Rows are points. The ring and each string are closed loops that go straight from each point to the next, and from the last back to the first. Before rounding, they use only three directions, however many columns there are. Count how often each string passes through the ring. Passing back the other way cancels.

Ring, 10 rows:
-33, -28, 11, -82
-27, 18, 21, -100
-13, 45, 24, -85
2, 62, 22, -52
9, 64, 15, -13
-4, 36, 1, 23
-16, 7, -7, 28
-24, -23, -10, 18
-28, -48, -5, -17
-31, -43, 4, -59
String (16 x 4):
-65, 49, 24, -142
-35, 47, 18, -84
10, 24, 15, -28
36, 51, 20, -8
37, 58, 16, 15
-18, 81, 2, 19
-47, 42, -4, -3
2, 6, 3, 7
10, -16, -4, 36
2, -35, -6, 27
-45, -64, -15, -4
-71, -50, -8, -55
-35, -13, 4, -50
7, -23, 11, -38
-20, -25, 20, -106
-79, 21, 22, -161
Times through: 3

Ring, 6 rows:
18, -41, 15, -9, 21, 13, -9, -19, 11
-15, 10, 15, -18, -22, 23, -1, -4, 47
-48, 19, 34, -6, -71, 7, 38, 17, 73
-47, -46, 58, 19, -65, -17, 60, 19, 48
-7, -87, 54, 26, -24, -27, 51, 5, 16
26, -76, 30, 10, 16, -11, 17, -12, 2
String:
-1, -44, 30, 3, -10, -1, 19, -4, 24
11, -37, 27, 4, -14, -9, 27, -1, 29
48, 40, 9, 4, -62, -41, 75, 27, 80
33, -103, 42, 26, 11, -32, 40, -6, -4
3, -151, 61, 33, 23, -22, 28, -15, -27
-26, -155, 66, 27, 26, -2, 9, -21, -31
-6, -44, 39, 11, -30, -14, 41, 6, 34
32, 32, 23, 14, -84, -52, 97, 38, 87
32, -38, 39, 29, -53, -57, 90, 25, 49
-5, -179, 67, 36, 39, -16, 17, -23, -45
-18, -144, 56, 19, 36, 5, -3, -26, -32
6, -26, 29, 5, -29, -13, 37, 6, 40
12, -36, 27, 4, -14, -9, 28, -1, 29
50, 31, 2, -5, -34, -22, 45, 12, 63
41, -49, 5, -12, 46, 16, -24, -29, -3
13, -87, 15, -16, 72, 41, -56, -45, -30
-26, -135, 38, -7, 78, 51, -65, -52, -50
-14, -61, 31, -4, 12, 19, -9, -18, 7
17, 39, 10, -8, -52, -12, 44, 16, 73
29, 19, -2, -20, -3, 12, 0, -8, 43
16, -83, 13, -17, 72, 40, -56, -45, -28
-8, -116, 36, 0, 56, 28, -35, -38, -32
Times through: 4

Ring:
4, 10, -92, -36, 50, 28, 20, -49, -3, 10, -44, 43, -42, 48
-5, 17, -70, -49, 58, 39, 7, -42, 16, 8, -36, 21, -35, 66
-17, 20, -38, -47, 59, 44, -15, -25, 15, -7, -17, 0, -19, 69
-27, 17, -6, -26, 51, 39, -37, -5, -11, -29, 7, -13, -1, 51
-36, 13, 11, 6, 27, 13, -41, 25, -40, -41, 35, -8, 20, 10
-43, 10, 8, 32, -3, -21, -23, 52, -52, -35, 55, 10, 35, -33
-37, 7, -19, 38, -15, -37, 2, 50, -53, -20, 48, 34, 28, -50
-24, 5, -46, 29, -6, -31, 14, 26, -50, -10, 25, 47, 10, -39
-1, 4, -87, -4, 25, 1, 24, -26, -33, 3, -24, 56, -28, 6
String (23 x 14):
-11, -3, -43, 30, 18, -2, -16, -3, -86, -37, 7, 40, -6, -20
-21, 7, -40, 13, 12, -9, 0, 11, -43, -16, 14, 33, 2, -12
-48, 19, -19, 15, -18, -43, 22, 63, 2, 7, 53, 27, 35, -36
-33, 11, -52, 25, -22, -50, 38, 45, -20, 12, 35, 53, 19, -49
-30, 14, -42, 4, 3, -20, 18, 26, -9, 4, 22, 34, 9, -13
2, 4, -78, -11, 40, 19, 7, -37, -38, -8, -29, 44, -33, 24
57, -11, -165, -43, 92, 72, 18, -144, -63, -3, -124, 80, -110, 80
53, -6, -155, -57, 101, 82, 12, -144, -45, -1, -123, 66, -108, 98
25, 3, -107, -47, 81, 64, 0, -94, -29, -6, -78, 42, -71, 80
21, 13, -116, -76, 86, 68, 18, -96, 23, 19, -85, 36, -74, 104
-31, 26, -45, -39, 26, 4, 22, 11, 47, 23, 6, 15, 0, 36
-27, 18, -35, -18, 27, 7, 2, 8, 4, -1, 9, 15, 0, 23
-40, 26, -20, -30, 23, 4, 5, 26, 36, 9, 23, 2, 13, 30
-24, 24, -20, -54, 63, 51, -25, -18, 27, -10, -9, -16, -12, 80
0, 12, -28, -58, 101, 94, -60, -70, -21, -43, -45, -21, -42, 112
-39, 23, 13, -28, 45, 34, -40, 14, 5, -28, 23, -25, 13, 50
-22, 12, 9, -22, 66, 58, -65, -17, -38, -54, 3, -25, -5, 62
-5, 3, -18, -13, 70, 61, -61, -42, -69, -58, -18, -4, -24, 56
-38, 17, -12, 2, 10, -9, -7, 34, -12, -13, 35, 11, 20, -3
-68, 23, 29, 25, -25, -46, -5, 96, -1, -12, 87, -1, 63, -44
-51, 9, 28, 44, -9, -26, -35, 68, -64, -46, 71, 2, 47, -44
-59, 17, 14, 35, -27, -49, -1, 86, -22, -14, 79, 14, 55, -54
-30, 13, -26, 4, 12, -8, -2, 23, -22, -12, 24, 21, 11, -4
Times through: 0

Ring:
13, 24, -20, 14, 10, 0, -50, 32, -10, 0, 12, -47, 31, -12
25, -21, -42, 19, -6, -20, -16, 2, -30, -31, 1, 11, 18, 35
34, -59, -57, 24, -16, -39, 17, -31, -49, -54, -8, 64, -2, 84
35, -68, -54, 26, -13, -47, 33, -50, -59, -53, -10, 84, -22, 111
28, -47, -36, 25, 0, -39, 24, -47, -57, -33, -6, 63, -32, 103
14, 4, -4, 18, 22, -16, -11, -23, -44, 3, 5, 3, -32, 61
-1, 63, 27, 11, 43, 13, -58, 16, -21, 41, 18, -74, -15, -4
-8, 94, 36, 7, 49, 28, -87, 47, -2, 59, 26, -119, 7, -49
-8, 96, 29, 7, 45, 30, -95, 62, 9, 58, 28, -129, 24, -65
1, 65, 5, 10, 28, 18, -78, 55, 6, 32, 22, -97, 34, -49
String:
10, 20, -19, 18, 15, -8, -37, 26, -3, 14, 14, -36, 19, 7
13, 4, -36, 22, 6, -17, -28, 31, 7, 7, 14, -22, 32, 12
28, -37, -59, 22, -16, -29, -6, 5, -21, -39, 1, 26, 29, 41
35, -57, -61, 22, -22, -34, 7, -21, -48, -63, -8, 54, 13, 66
33, -63, -70, 27, -22, -44, 18, -16, -31, -50, -5, 62, 16, 76
30, -61, -72, 29, -19, -47, 21, -10, -18, -38, -1, 61, 17, 79
39, -78, -72, 26, -27, -47, 27, -34, -51, -70, -11, 83, 5, 93
39, -67, -60, 22, -23, -38, 17, -38, -64, -73, -13, 72, -1, 84
30, -27, -29, 15, -5, -17, -11, -29, -68, -52, -8, 27, -9, 53
19, -6, -27, 19, 6, -16, -19, 0, -28, -13, 5, -1, 5, 35
19, -16, -48, 24, -3, -26, -14, 19, -1, -8, 9, 3, 28, 31
18, -6, -46, 21, -3, -19, -27, 31, 3, -8, 11, -14, 41, 10
15, 18, -31, 14, 2, -1, -53, 42, -3, -8, 12, -47, 47, -23
14, 33, -6, 8, 12, 11, -62, 25, -30, -10, 8, -57, 23, -22
13, 24, -5, 12, 17, 1, -44, 9, -33, -3, 8, -37, 4, 7
3, 53, 3, 12, 28, 10, -63, 39, -2, 30, 19, -76, 20, -25
10, 33, 1, 12, 22, 5, -49, 13, -30, 6, 10, -47, 3, 1
6, 65, 26, 3, 32, 26, -77, 20, -41, 11, 12, -85, 1, -32
3, 70, 28, 5, 37, 25, -77, 25, -32, 23, 15, -91, 0, -32
8, 40, 7, 11, 26, 6, -51, 13, -28, 13, 12, -53, -1, 0
-7, 79, 23, 12, 45, 16, -72, 46, 10, 61, 27, -101, 9, -32
-22, 125, 47, 10, 67, 31, -98, 76, 39, 107, 41, -156, 15, -68
-16, 125, 61, 3, 65, 42, -105, 53, -2, 80, 31, -152, -3, -67
1, 74, 34, 5, 42, 25, -75, 20, -33, 30, 16, -91, -9, -27
7, 49, 16, 8, 30, 13, -58, 11, -36, 13, 11, -62, -6, -7
2, 56, 12, 12, 34, 10, -60, 30, -9, 35, 19, -74, 5, -15
-21, 123, 38, 10, 60, 33, -104, 87, 45, 101, 41, -160, 30, -81
-22, 140, 49, 4, 62, 47, -124, 95, 38, 98, 41, -184, 37, -107
-9, 111, 38, 2, 47, 42, -112, 69, 4, 55, 28, -150, 30, -88
6, 63, 16, 5, 28, 23, -79, 33, -26, 13, 14, -89, 16, -41
10, 52, 8, 5, 20, 21, -75, 29, -33, -1, 10, -77, 20, -37
15, 24, -7, 10, 13, 4, -50, 13, -35, -10, 7, -41, 11, -3
Times through: 4
String, 29 rows:
-11, 115, 42, 2, 51, 42, -111, 69, 7, 64, 30, -153, 25, -85
-18, 133, 43, 2, 55, 47, -126, 95, 32, 82, 38, -180, 44, -112
7, 59, 16, 5, 27, 23, -76, 28, -32, 9, 12, -83, 12, -36
8, 40, -1, 12, 22, 7, -55, 25, -18, 12, 13, -59, 13, -12
1, 55, -6, 14, 25, 8, -67, 57, 18, 38, 24, -85, 37, -37
3, 44, -16, 17, 20, 1, -58, 57, 24, 35, 23, -73, 42, -29
13, 16, -15, 16, 14, -6, -36, 13, -21, 1, 9, -29, 9, 13
21, 2, -20, 13, 4, -6, -32, -1, -43, -25, 2, -12, 7, 20
31, -23, -30, 12, -8, -11, -21, -20, -66, -57, -8, 16, 3, 37
20, -6, -25, 17, 5, -15, -21, -3, -35, -18, 3, -1, 3, 35
21, -19, -39, 22, 0, -25, -8, 0, -21, -15, 5, 14, 9, 46
23, -31, -46, 24, -3, -32, 2, -6, -22, -20, 3, 29, 7, 60
25, -22, -28, 17, 0, -20, -8, -23, -53, -35, -3, 23, -9, 56
37, -54, -39, 18, -12, -29, 12, -54, -84, -70, -15, 64, -24, 88
19, -3, -19, 18, 10, -15, -18, -9, -37, -13, 3, 0, -6, 42
21, -28, -39, 26, 4, -34, 8, -14, -23, -10, 4, 32, -7, 72
30, -75, -62, 34, -8, -61, 52, -47, -35, -29, -4, 96, -27, 133
36, -78, -48, 28, -8, -53, 51, -76, -77, -55, -14, 107, -50, 144
28, -63, -41, 31, 3, -54, 48, -64, -56, -26, -6, 91, -51, 140
15, -21, -24, 28, 18, -38, 18, -27, -24, 13, 7, 35, -33, 95
11, 7, -10, 21, 23, -19, -11, -9, -24, 16, 10, -4, -21, 54
17, 10, -4, 13, 16, -5, -28, -13, -49, -11, 3, -13, -15, 33
17, 20, 13, 9, 23, 3, -34, -27, -71, -15, 0, -18, -33, 35
3, 56, 31, 9, 42, 13, -52, -1, -41, 28, 12, -61, -29, 9
10, 42, 19, 8, 30, 11, -51, -3, -50, 6, 7, -49, -19, 8
9, 34, 4, 13, 25, 2, -44, 10, -28, 13, 11, -45, -4, 9
11, 40, 14, 8, 26, 11, -53, 1, -48, 1, 7, -50, -11, 1
0, 76, 31, 5, 40, 26, -79, 27, -28, 30, 17, -96, -1, -35
9, 52, 20, 5, 28, 20, -66, 9, -48, 3, 8, -68, -5, -16
Times through: 0
